Each row is a point. Each copy is the shape, with its points in the same order, turned, moved and blurred by noise. Some copies are also mirrored. Which?

Shape (5 x 2)
[[ 25 -16]
 [-14 -16]
 [-43  -9]
 [ 35 -31]
 [ 17  -5]]
Copy 1 (5 x 2)
[[ 26 -41]
 [-15 -30]
 [-42 -18]
 [ 30 -53]
 [ 20 -28]]
Copy 1 is: only turned
Copy 2 (5 x 2)
[[ 27 -14]
 [-15 -13]
 [-40  -9]
 [ 37 -27]
 [ 20  -1]]
Copy 2 is: only turned
Copy 3 (5 x 2)
[[  9 -31]
 [ 34  -1]
 [ 49  23]
 [ 12 -49]
 [  6 -20]]
Copy 3 is: mirrored
Copy 4 (5 x 2)
[[-25 -20]
 [ 14 -14]
 [ 42  -6]
 [-34 -32]
 [-18  -6]]
Copy 4 is: mirrored

Shape (5 x 2)
[[ 13 -35]
 [ 48  -9]
 [ -2   9]
 [ -4  11]
 [-20 -43]]
Copy 1 (5 x 2)
[[-20 -40]
 [ 23 -35]
 [-12   6]
 [-10   8]
 [-52 -31]]
Copy 1 is: only turned
Copy 2 (5 x 2)
[[ 23 -29]
 [ 53 -15]
 [ 11   6]
 [  2  13]
 [-16 -39]]
Copy 2 is: only turned
Copy 3 (5 x 2)
[[ -7 -48]
 [-44 -39]
 [-12   6]
 [ -5   5]
 [ 30 -31]]
Copy 3 is: mirrored

Shape (7 x 3)
[[  0 -17 -57]
 [-15  12  29]
 [-26 -30   3]
 [-13 -52 -31]
 [-12  -7   0]
 [-18  32  29]
 [ 29  -2 -16]]
Copy 1 (7 x 3)
[[ 13 -35 -54]
 [-18  24  16]
 [-33 -31 -11]
 [-17 -61 -21]
 [-18  -4 -11]
 [-21  37   8]
 [ 31 -13 -16]]
Copy 1 is: only turned
Copy 2 (7 x 3)
[[-48  -4 -56]
 [ -9  14  31]
 [-27 -31   0]
 [-39 -38 -35]
 [-25  -6   3]
 [-11  28  29]
 [  1  20 -37]]
Copy 2 is: only turned
Copy 3 (7 x 3)
[[ 11  -3 -59]
 [-10  15  28]
 [-20 -21  -6]
 [ -8 -39 -40]
 [ -5  -2  -2]
 [-10  35  33]
 [ 38   3 -15]]
Copy 3 is: only turned
Copy 4 (7 x 3)
[[-15 -27 -35]
 [ 18  19  41]
 [-18 -25  32]
 [-18 -61   2]
 [  1 -10  19]
 [ 21  34  35]
 [ 35 -20 -12]]
Copy 4 is: only turned

Shape (8 x 4)
[[ 43  -2   0 -19]
 [-16  37 -31  -3]
 [ 38 -17 -20 -16]
 [ 42  -7 -16  -1]
 [-41  17  -5   5]
 [-42  -4  34 -13]
 [-46 -21   6  -6]
 [ 24  -2 -13 -44]]
Copy 1 (8 x 4)
[[ 13 -18 -25  -2]
 [ -1  49 -10 -27]
 [ 23 -22 -14 -23]
 [ 34 -14 -14 -13]
 [-21  45  31 -17]
 [-48  10  36   1]
 [-26  11  50 -24]
 [ -9 -15 -33 -31]]
Copy 1 is: mirrored
Copy 2 (8 x 4)
[[ 40  -8   7 -19]
 [ -3  36 -40  -7]
 [ 47 -18 -11  -4]
 [ 42  -7   0   4]
 [-38  12 -31  -3]
 [-52 -19  -4 -30]
 [-43 -29 -28  -8]
 [ 35 -14 -21 -35]]
Copy 2 is: only turned
Copy 3 (8 x 4)
[[ 32  14 -32 -30]
 [-30  38 -37   8]
 [ 30  -1 -48 -35]
 [ 37  -1 -48 -14]
 [-42  18 -11   9]
 [-31   7  28 -27]
 [-35 -16   7 -13]
 [  2  27 -40 -54]]
Copy 3 is: only turned

Shape (10 x 4)
[[ 65 -49   6   3]
 [  5 -14  48  -7]
 [-45  10   6 -35]
 [ 46 -16 -30  39]
 [ 50 -11 -14   6]
 [-41   3  -1  -7]
 [  7 -10  21  -8]
 [ -1 -12  22   8]
 [-40   7  23 -32]
 [ 22  14  17  -5]]
Copy 1 (10 x 4)
[[ 43 -59  -2   9]
 [  4 -22  42  -4]
 [-41  29  32  37]
 [ 22 -21 -46  -8]
 [ 39 -21 -23  18]
 [-39  22  17  25]
 [  4  -6  19   0]
 [ -4 -10  17  -4]
 [-29  18  52  31]
 [ 22   3  23   2]]
Copy 1 is: mirrored
Copy 2 (10 x 4)
[[  7 -64 -37 -48]
 [ -4   0  21 -47]
 [ 19  11  45  20]
 [-19 -30 -61  -6]
 [ 12 -32 -45 -15]
 [-11  12  29  21]
 [  3  -6   9 -20]
 [-15  -4   4 -20]
 [ 13  19  46   2]
 [ 17   7 -14 -26]]
Copy 2 is: mirrored
Copy 3 (10 x 4)
[[ 64 -23 -14  32]
 [  2 -33  31   3]
 [-39   3   5 -39]
 [ 26  23 -34  50]
 [ 47  20  -2  21]
 [-36  -3  -7 -17]
 [  7 -12  20   3]
 [ -7 -16  13  13]
 [-23 -11  11 -36]
 [  9   5  29  10]]
Copy 3 is: only turned
Copy 4 (10 x 4)
[[ 77 -14 -55 -31]
 [  1  34 -42 -24]
 [-37   8  14 -23]
 [ 61 -33 -22  19]
 [ 58 -16 -15  -2]
 [-34  -8  -1   5]
 [ 10  14 -23 -20]
 [  3   2 -33  -2]
 [-35  18   5 -28]
 [ 35  23  -5  -7]]
Copy 4 is: mirrored

Shape (11 x 6)
[[-41  29  22   1  35  -3]
 [ 15  -4  -6 -26   2   8]
 [-52  53  50  13  14 -11]
 [  9  -3 -35 -10   5  14]
 [ -4  22  12 -10 -14  -6]
 [ -4  53  49  14  50 -24]
 [-14  10  48  25  46 -42]
 [ 33 -11  10   1  14  34]
 [ 15 -22   8 -43  11  19]
 [ 14 -28  -5  -9  -4  34]
 [ 22   4 -12 -18  48  12]]
Copy 1 (11 x 6)
[[-46  32  23  -7  28 -25]
 [-10  -7 -18 -40  10  17]
 [-29  43  59   8   8 -37]
 [-12  -6 -43 -22  19   5]
 [  2  -4  17 -18  -1 -13]
 [ -4  30  70   2  60 -21]
 [-26  -3  47  22  51 -23]
 [ -3   6  -4 -10  21  50]
 [-33 -25  -4 -44  20  42]
 [-19  -9 -21 -10   1  47]
 [-18  -3 -14 -29  56  18]]
Copy 1 is: only turned
Copy 2 (11 x 6)
[[ -5  48  24  28  33 -17]
 [ -7  15  -1 -22 -10   6]
 [  3  47  40  63  36   1]
 [-27  25 -32 -20   4   2]
 [-16  15   9  20   1  30]
 [ 38  36  25  36  65  14]
 [ 28  -5  36  29  52 -12]
 [ 34  14 -28  -5 -14   1]
 [  7  20  10 -34 -27  -5]
 [ -1  10 -30  -7 -32 -12]
 [ 12  33 -13 -41  27  -6]]
Copy 2 is: mirrored
Copy 3 (11 x 6)
[[-10  15 -19 -24  50   1]
 [ 32  -3   1 -14 -12 -10]
 [-52   9   0 -32  58   3]
 [ 34  16 -24 -11 -23  -7]
 [-11   5  11 -19  -4 -12]
 [-28 -25 -15 -61  56 -26]
 [-25 -37 -27 -15  57 -36]
 [ 26 -35 -19 -23 -18  15]
 [ 54 -13  12 -10   1   2]
 [ 34 -15 -11   4 -24  23]
 [ 48 -10 -29 -40   7 -13]]
Copy 3 is: mirrored

Shape (12 x 6)
[[ 44 -18 -39  33  46 -12]
 [ 21  13  39  15  15  -6]
 [  6  21  34  11 -29   8]
 [ 39  52 -48  43  16  19]
 [-25  19 -34  24  -4   3]
 [  4 -36  21 -40   6 -21]
 [  3  13  -3   9   8 -28]
 [-41 -35 -44   2   1   1]
 [ 11   3  29 -25  -2  37]
 [  7  15  -6  -1  34  -7]
 [-20   5  31  45  12 -20]
 [ -4   4  61 -14  15 -18]]
Copy 1 (12 x 6)
[[ 24 -65  41 -16  -1 -13]
 [ 15  33  32 -10  15 -30]
 [  0  47   0  -2  17   9]
 [ 67 -25  43  13   0  41]
 [  0  -9  22  49 -11  27]
 [-14  -4 -27   0   9 -56]
 [  9   3  16  16 -23 -18]
 [-42 -47 -12  44   3   8]
 [ 17  25 -13   5  51 -18]
 [ 32  -9  23  29   9 -26]
 [-21  32  49  23  -4 -14]
 [ -3  46   5  14  14 -58]]
Copy 1 is: only turned
Copy 2 (12 x 6)
[[ 14 -26 -25  37  43 -36]
 [ 46 -17  16   0  22  31]
 [ 14  -7  10 -20   8  56]
 [-10  14 -33   9  85  10]
 [-21  30  -1  -4  15   0]
 [ 45 -33  -4 -26 -37 -11]
 [ 12  -8  16 -13  21  -6]
 [-21  19 -14   5 -34 -30]
 [ 49   1 -28 -20 -10  41]
 [ 36   8  -5  -4  26 -12]
 [ 16   5  47  21   8  20]
 [ 64 -13  34 -21 -10  23]]
Copy 2 is: mirrored

Shape (12 x 8)
[[ 33 -19 -17 -22   2  34 -21  18]
 [ 15  13  17   2 -75  16  35  -5]
 [ 20 -15 -15  -6   5 -13   8   0]
 [ 31  34  -3  65 -33  50  -3  -9]
 [-24  21   4 -10  30 -10  15  30]
 [-10  18 -24 -19  -5 -32 -40  -5]
 [ 17 -33 -22  -7   7   0 -10 -12]
 [ -2  18  51  32 -47  44  26  -1]
 [-22  20  27  32  10 -42 -13  56]
 [-27   3 -12   6   3 -17  -9  57]
 [ -9 -25  -9  -8   8   2 -26   0]
 [ 10  48  27   5  16 -51 -56  60]]
Copy 1 (12 x 8)
[[ 30 -19 -14  -9  26  40  -4   4]
 [ 28   1 -10 -24 -73  -2 -15 -22]
 [  0 -23 -27   9   1   0  20 -12]
 [ 44  33 -13  47 -44  30 -39 -27]
 [-25  17 -27   0  26 -34  -8   1]
 [-12  20 -13   7   0  13  50  28]
 [ -5 -31 -14  13   6  27  19  -7]
 [ 19  18  23   2 -54 -13 -56 -26]
 [ -2  17 -11  39   2 -65  -5  43]
 [-11   4 -37  12   8 -24 -13  49]
 [-17 -19  -1  10  12  19   7  18]
 [ 34  42  -3  27  31 -54  31  57]]
Copy 1 is: mirrored
Copy 2 (12 x 8)
[[ 35   7   6  -1   4  34 -23  -4]
 [ 22 -17  17   5 -63 -29  31 -13]
 [ 13  -4  -7 -16  20  -3  18  -2]
 [ 34 -30 -31  73 -27 -11   2 -32]
 [-32  18  -2  15  15  13  28  34]
 [-11  34 -27 -16   6 -29 -20  14]
 [ 11  -9  -8 -28  23  11  -6 -15]
 [ -5 -33  33  59 -49 -15  24 -22]
 [-30 -16  -6  34  18 -32  14  74]
 [-23  -8 -22   4   2   7  -1  60]
 [-14  -3  -4 -15  15   2 -23  -1]
 [  5  29  -5  41  32 -46 -17  81]]
Copy 2 is: only turned
